Each row is a point. Before rounding, the points of a table are all equally far from one centre. They may lie mostly on one side of it. Where is the centre, to within rounding?

Points:
[[ 18  -1  20]
 [ -1  28  45]
 [-46  32  45]
 [-45  14  55]
 [ -2  17  51]
 [-41   7  57]
 [-16  49  19]]
Centre: [-26   6  16]

Points, 15 rows:
[[ 11 -13 -24  32  38 -18  17 -45 -29   9  -9]
 [-34 -14 -10  47  33 -10  10 -11   9 -22  13]
 [-27   1   9  34  38  26  12 -41 -22   7  23]
 [-47  -5 -25  29  46  -9  25 -28 -25  14  20]
 [-27 -24 -29  34  30   7   9 -44  -1   7   5]
 [-14 -20 -22  -4  54   3  12 -13  -2  24   7]
 [-42 -23  -5  39  34 -24   6 -37  -4  -1  -2]
 [-60  -5  -9  16  43   1   7 -27 -11   2   1]
 [-51 -16  -1  13  26  28  21 -27 -13  -4   2]
 [-46 -12 -10  11  19  15  14 -18 -25 -30  11]
 [-14   4   4  26  27 -17   2 -53  -4 -16  -7]
 [  3   6  17  47  18 -31  19  -7 -35 -23  19]
 [-31  -5 -18  23  53 -10 -17   3   6  12  -3]
 [-42 -12 -10  33  28   4  23 -34  16  -4  -1]
 [-20 -21 -29  -2  40 -26   3 -22   0   2  -2]]
Centre: [-14   0  -4  23  13  -4  12  -6 -20  11   0]

Points (31 x 24):
[[ 14  21   5  16 -11  46 -29  17   6   7  -5 -13  15  -7 -32  -3 -12  13
   58  -7  13  42  12  -1]
 [ 19  -7  20 -11 -42  33 -18   0  17   3   3 -10   9 -12 -21  25  12  42
   41  -9  26  30  24   2]
 [ -8  -1   8  -4 -55  28   2  13  -9  15  10 -20  -9 -22 -41  25  -7  29
   38  -3  23   3  26   8]
 [ 28 -11  -4  18 -32  55  -2   2   8  11  -3   7   2  -7 -40  23  -5  49
   35  20  11  22   4 -14]
 [ 38  27   7   3 -13  46 -17  23   8  16 -12 -11   3 -26 -24  10  -1  23
   38  -3  25  40  13  -7]
 [ 33   5  12  18 -31  27  -2   5  19  19 -20 -29  14  -2 -21   8  -3  38
   38 -12  12  24  21  -9]
 [ 26  14  -2   8 -37  28 -25   9  26   3 -15 -35  13 -11 -42  12   4  14
   39  11  21  34  16  -2]
 [ 21   0   4  -6 -28  22   4  22  27  27  -3 -20  14  -9 -51   3   8  21
   36  -5   7  52  26   1]
 [ 13  21 -15  13 -31  46 -11  -2  12 -12  26 -14  -8 -25 -27  12  10   6
   31  12  19  31  29 -13]
 [ 16   5   3   5 -41  18 -19   6  22  14  -3   1  13 -13 -15  35  -1  26
   26  -8   1  14  16 -15]
 [ 14  -1  12  -2 -40  34 -25  13  18  15   2   4   3 -17 -33  11   3  34
   24   1  30  25  27 -13]
 [  8  19  14  27 -42  28 -18  12  10   2  -6 -20  -6  -9 -14  31   4  24
   37  -8  24  44  12   2]
 [ 20   5  10   1 -47  48 -14  28   7   7 -14 -24  13 -11 -23  25  -7  36
   45  -4  27  35   4 -13]
 [ 20  -6   8  13 -42  53 -12   6  -7  22  12 -43   2  -5 -28  19  -4  21
   22  -1   8   2  19   4]
 [ 14   7  12  26 -27  44 -23  30  10  -3 -11 -39  -7 -15 -19  19   6  22
   34 -11  20  16   5  -1]
 [ 12 -11   8  12 -35  38 -16  14   8   8 -22 -28   4 -15 -13  -9 -19  24
   34 -30  23  46  13  -4]
 [ 24  11  22   8 -28  26 -19  24  10  21  -5 -20  -1 -27 -45   9 -10  24
   58  26   9  40  13  13]
 [ 18  -4  -8  -2 -38  38  -6   0  23  17 -13 -34  20  16 -12  22  -1  15
   31  -9   8  39   5   2]
 [ 11  10  14  16 -23  40 -24  12  14  11 -18 -16  -5  -2 -31  20   0  13
   33  21  17  53  -1  -3]
 [ 14   5   6  15 -12  34 -36   0  13  -5  10  -7  -2   4 -29  22  21  31
   23  -5  -1  27  19   0]
 [ 12  -5  -9  11 -23  35 -24  14  28  -9  -5 -25  28  -5 -24  21 -10  16
   39   8  12  44  19   0]
 [ 30   6   4  19 -23  23 -20 -10  -4   5  -4 -27   6 -26 -28  39  -2   8
   40  17  36  46   7 -21]
 [ 21  16  -2 -14 -34  30 -21  -4  18  20   4 -24  11  -5 -47  34 -14  16
   41   3  23  29  20   5]
 [ 16 -31  -4  21 -40  24 -14   0   8   5   6 -34  28 -17 -24  24 -27  22
   54  -9  17  33  24  -3]
 [  6  19  18  19 -43  40   0  14   6  -2  -7  -8   4   4 -31  22  -4  24
   24   2  25  20  18 -10]
 [ 21   8   8  10 -48  30  -9  -5   8  18 -14 -26  17   4 -23   9 -10  20
   60   1   5  30  21 -10]
 [ 20  -2  10  20 -49  33 -10   2  17 -12  34 -11  12 -11 -44  19   9  31
   48   2  47  31   3   0]
 [ 28  10  14  -2 -23  25  -9 -11  12 -10 -15 -21  24 -16 -28  10 -19  24
   34  -5   4  34  32   2]
 [ 27  -2   0  10 -48  52 -22   4   6 -18  -8 -28 -10 -12 -32   2 -16   1
   40  22  33  29  13 -10]
 [ 36  -4   4  21 -38  46 -11  11  -5   7  -6 -14  10 -12 -33  16   8  19
   12  10  21  34  28   1]
 [ 26   8 -17  -3 -37  47 -23  14  -2  -9   7 -34  21   0 -32  14   3  40
   46 -13   9  31  21 -11]]
Centre: [ 25 -10  -3  -1 -21  13   1  11  -4  -2  18 -16 -10  -9 -27   5 -10  16
  37  -2  12  28 -10  -2]

Points:
[[-19   7  -6  18  14 -27  11  36  -1   6 -24  10  31   6 -18   9  -4   0
   -7   0   3  24  13  -1]
 [-17  30   6  18  10   8   4 -10  16  23 -20  23  25  16 -34 -13 -19 -20
   10  -5  -6  15   3  15]
 [ -2   4  -3  31   1 -19   3  16   1   8 -23  -1  15  23  24  -5 -17  -3
   19 -17  -4   3  41  17]
 [  3   6   2  23  14 -34  28   9  28 -12  -2  20  18  31   3 -12 -20  -9
   22  12  25   5   4   2]
 [-26   4 -19  21   6  23 -15  15   2  -6 -17  15  19  11   2   3 -27 -43
   -2 -34   8  12  33  17]
 [ -6   7  22  -7   3 -19  -9  20  35  30 -26  14  10   1  -1 -13   2 -21
    9 -25  13  27  28  30]
 [  9  32  -1  11 -21 -24  35   8  12  -3  11   5  24  20 -16 -27 -10 -39
  -10   1 -11 -17  16   7]
 [  3   1  -8  -4  12   0  15  20  12 -21 -12  -4  37  14   2 -19 -17 -60
   10 -31   3   2  21  -6]
 [ -9   5  -9  16  17  -2  -3  13  17  14   5  15  12   7 -12  22 -29  -7
    2 -19   0  52  22  24]
 [  6 -13 -21   9  -9  -2  34  23  31  15 -32   7  28  22 -12  10 -46 -17
    6   1  -6  -1   3  30]
 [ -7   9  14   0  -6 -15  41  -2   5   8 -23   8   9   8 -25  -2 -29 -17
    1 -26  16  -8  48  12]
 [  0  21 -22  -4   2 -18   0  33  15   3  -8  12  23  40  -6   5 -31  -4
    1 -23 -12  24  31  18]
 [  5  17 -16  10  21 -14   0  13  23  17  -5  14  22  34 -19  -3 -34 -13
   16 -27 -21  19  17   3]
 [  0  18 -14   9   7 -11  12  16  17 -11  -5  -3  30  17 -36 -12 -44 -38
   -2 -20  22  -6  12  12]
 [-11 -10 -27  18  11  11  11  15  12  13   5  -5  21  13 -17  10 -26  15
    8 -20  21  28  10  10]
 [ -2 -18   4   8  22  -8   9  23  26  10   4  14   1   0 -21 -20 -49  -6
   25  -4  22  18  30  19]
 [-32   4  -7  -3  10   5   9  28  12  16   1  16  25  21 -16   4 -13 -12
   15 -25  -2  42  29  21]
 [  6  -1  -5  12   9 -16  21   6   7  22 -22  16  26  29 -20 -15 -31 -31
   16  -7 -17  32  11  10]
 [ -6   4   1  12  -3   3   0   8  -1   4 -27   8  28   7 -32   5 -33   5
   18 -21   6  15  30  14]
 [-32 -14   0  11   8   0  -1  16  22  -6 -23  19  28  14  -1 -20 -52  -4
    8 -11  10  -1  27   2]
 [-22   5 -19  25 -16  16   0  21  24  19 -18   5 -13   2 -21  -5 -36  -7
  -17 -21  10  24  16  25]
 [-10  -4 -15  12   6 -28  16  20   7  40  -1  -3  26   7 -21 -16 -25 -13
   -6  -8   1  32  12  18]
 [  7  24 -16   7   0 -24   7  27  14 -13  -1 -20  22   9 -18 -17 -40 -34
   10   9  -3  -4   8  36]
 [  6  26  -4  12 -13  11  -3  15  21   9 -13   4  19  34 -13  21 -39 -28
   -5 -14  -5 -13  41  20]
 [ -8  23 -13 -14  16  -7  14  13   0 -20   1   4  40  17 -34   0 -11 -16
   -9  -6  27   5  38  20]
 [-31   3 -11   6  -2   4  30  42 -22  30 -12  10  10  15  -1 -15 -31  -5
    3   1  11   1  13  30]
 [-17 -14  -7  23   6  11   7   7  27   9 -27  28  20  14   2  29 -35 -44
    4 -14   5  -2  25 -11]
 [ -5  26 -14   7  17  -5   6  24   9  13 -19   3  25 -11 -23  10 -36  10
   -6  -7  16  19  15  -3]
 [-15  17  -4  15  -6  17  15 -10  -3   8 -14   6  -6 -16  -5 -17 -22 -39
    4 -11  25  26  31  41]
 [-14   6 -14 -30 -17   2   5  23   0   3 -18   7   6  47 -21   3 -16 -33
  -14 -30 -17   6   9  -8]]
Centre: [ -1  -1  -9  -9   3   0   9  10  14   2   0  16   0   3   1  -2  -9 -20
  -3  -1   1  -4  10  14]
